Each row is a point. The last column is the point's height on a tilted bowl or saddle (a function of degree 2), plus a little noise. Count its main directions that bend up, bend down and stay straight.

Points (17 x 4)
[[-1.1 -5.9 -2.0  1.6]
 [ 6.1 -0.9  3.2 -1.6]
 [-0.8 -2.5 -6.3  3.2]
 [ 2.8 -6.0  3.8 -0.1]
 [ 0.2 -2.6  0.1  0.7]
 [ 8.4  2.7 -1.8 -1.6]
 [-1.0  3.9  1.1  3.8]
 [ 2.4  5.1 -1.7  7.6]
 [ 1.7 -6.8 -0.8 -4.1]
 [ 8.8 -2.0  6.7 -0.8]
 [-6.2 -3.6 -0.5  5.1]
 [ 4.7  3.5  1.1  5.4]
 [ 3.1 -2.0 -5.7 -3.4]
 [-0.7  4.6 -2.2  5.2]
 [-3.6  1.9 -0.1  1.1]
 [-2.9  1.2  1.4  1.9]
 [ 4.2 -2.5 -0.6 -5.8]]
Directions: 2 up, 1 down, 0 straight

Points (26 x 5)
[[ 1.2 -3.1  6.2 -3.0 -2.3]
 [ 2.7  3.0  0.6  2.3  1.5]
 [ 1.8  0.4 -0.1  0.0 -0.5]
 [ 0.8 -8.8 -4.7 -1.8 -2.0]
 [-1.9 -5.4  1.9  4.1  1.7]
 [ 2.9 -1.6 -4.1  3.6  1.3]
 [-1.8 -3.2  2.6  8.4 12.3]
 [ 1.1  4.0  5.9  5.9  8.3]
 [-2.3 -1.0 -0.6  3.7  4.1]
 [-0.3  5.3  8.5 -2.2  0.0]
 [-1.4 -4.2 -5.7 -0.4  0.1]
 [ 2.8 -1.3  0.6 -2.2 -1.3]
 [ 0.9  3.2  3.9  4.1  4.9]
 [ 5.4 -8.6 -1.2  0.4 -4.5]
 [-2.6  3.1 -4.1 -4.4  3.4]
 [-0.9 -4.1  0.6  3.7  1.4]
 [-6.8  4.1 -5.5 -4.8  5.2]
 [ 5.7 -3.6 -4.7  2.4 -1.8]
 [ 2.9 -4.6  0.2  1.2 -2.7]
 [ 6.9 -0.6 -5.7 -3.7  0.6]
 [ 7.0 -3.9  2.3 -4.2 -1.5]
 [-1.3 -0.4  4.1  1.2  0.2]
 [-4.0 -3.3 -0.7 -2.6  0.2]
 [ 4.6 -0.4  0.9  3.4  0.1]
 [-5.8 -0.8 -4.2 -1.9  2.1]
 [ 6.1 -0.6  1.1  0.3 -2.8]]
Directions: 1 up, 0 down, 3 straight

Points (46 x 7)
[[-2.0 -3.6 -1.2 -2.2  2.6 -4.9 -0.5]
 [-2.3 -1.1 -1.1  2.0  5.0  7.4  2.4]
 [ 1.2 -1.8  3.0 -0.7  5.4 -4.2 -2.6]
 [-6.4 -5.0 -4.4  0.0  5.3 -0.7 -0.2]
 [-2.3  4.1 -1.0 -3.1 -6.0  3.6 -0.5]
 [ 0.4  0.1  1.5  1.3 -0.6  0.1  0.0]
 [ 0.4  9.5  2.8  3.3 -3.7 -1.6  0.8]
 [-3.5  0.6  6.0  0.5 -1.3  2.1  2.0]
 [ 0.4  3.2  2.7 -1.3 -1.8 10.7  6.1]
 [ 6.5 -0.6  4.2  1.2 -0.8  6.8 10.3]
 [-0.3 -9.4  1.4  3.2 -1.9 -5.7  1.9]
 [-4.9  2.2  0.1 -2.1 -1.8 -3.1 -1.0]
 [-5.6  0.9  2.2  0.9 -1.4 -8.3 -0.9]
 [-3.6 -3.9  7.3  5.6  1.0  5.7  5.0]
 [ 5.1  1.7 -3.8 -7.1  0.1  6.1  9.8]
 [-6.6  2.1 -3.8 -3.6  6.2  1.0  1.3]
 [-1.7  0.9  2.0 -6.6  5.1 -3.8  2.9]
 [-5.7 -3.0 -2.4  0.4  5.4  0.0 -2.1]
 [-1.7  2.1 -1.9 -1.3  0.4 -4.3 -1.8]
 [-1.7 -2.1  6.8 -0.2  1.6 -0.7  1.4]
 [-5.2 -3.9 -3.4  2.7  1.7 -5.9 -2.5]
 [ 1.8  4.2  1.1  0.4 -5.0 -1.6  1.1]
 [ 0.4 -5.8  0.6  3.7  4.8 -1.6 -1.3]
 [-8.3  0.9 -3.0  0.6 -1.1  7.8 -1.8]
 [ 0.7  1.2  3.3 -1.6  5.7 -8.2 -5.2]
 [ 4.7 -5.1 -0.3  1.8  3.5 -3.1  1.1]
 [-2.8 -0.5  2.3  1.8 -6.7  0.7  2.1]
 [ 4.0 -3.7  3.8  3.5 -5.7 -1.5  6.4]
 [ 0.1  1.8 -4.6  2.3  1.8 -1.3 -1.7]
 [ 1.3  1.8  3.9 -8.0  2.0  2.9  8.8]
 [-5.2 -5.4 -0.9  3.9  1.8  4.6  0.1]
 [-2.0 -0.9 -1.7 -3.1  4.5  4.7  4.6]
 [-2.4  3.7 -3.1 -3.4  0.9 -1.7 -0.4]
 [-2.7  0.3 -1.6  0.4  0.3 -4.9 -2.2]
 [-0.2 -5.1 -4.2 -0.8 -0.2  1.4  3.6]
 [-1.5 -4.3 -2.1  6.1  0.0  1.7  1.5]
 [ 5.3  4.2 -2.7  4.9 -5.6  7.5  5.9]
 [ 1.6  6.3 -5.1  2.6 -8.0 -0.8  2.5]
 [-2.6  2.3  1.7  0.6 -3.2  3.3  0.4]
 [ 0.7 -1.6  0.3 -4.6 -5.1  6.3  2.8]
 [ 4.8  4.5  3.3  2.4 -3.0 -0.6  2.3]
 [-1.5 -0.7 -5.1 -1.2  0.2  4.3  2.4]
 [ 5.4 -4.9 -1.8  3.4 -2.5  3.2  7.7]
 [ 8.3  5.9 -0.5  1.5 -4.4 -4.7  1.8]
 [ 3.1  2.7  0.7 -1.2 -2.1 -6.5 -0.5]
 [-0.1 -1.2  1.7  6.1  2.1  7.0  3.5]]
Directions: 3 up, 1 down, 2 straight
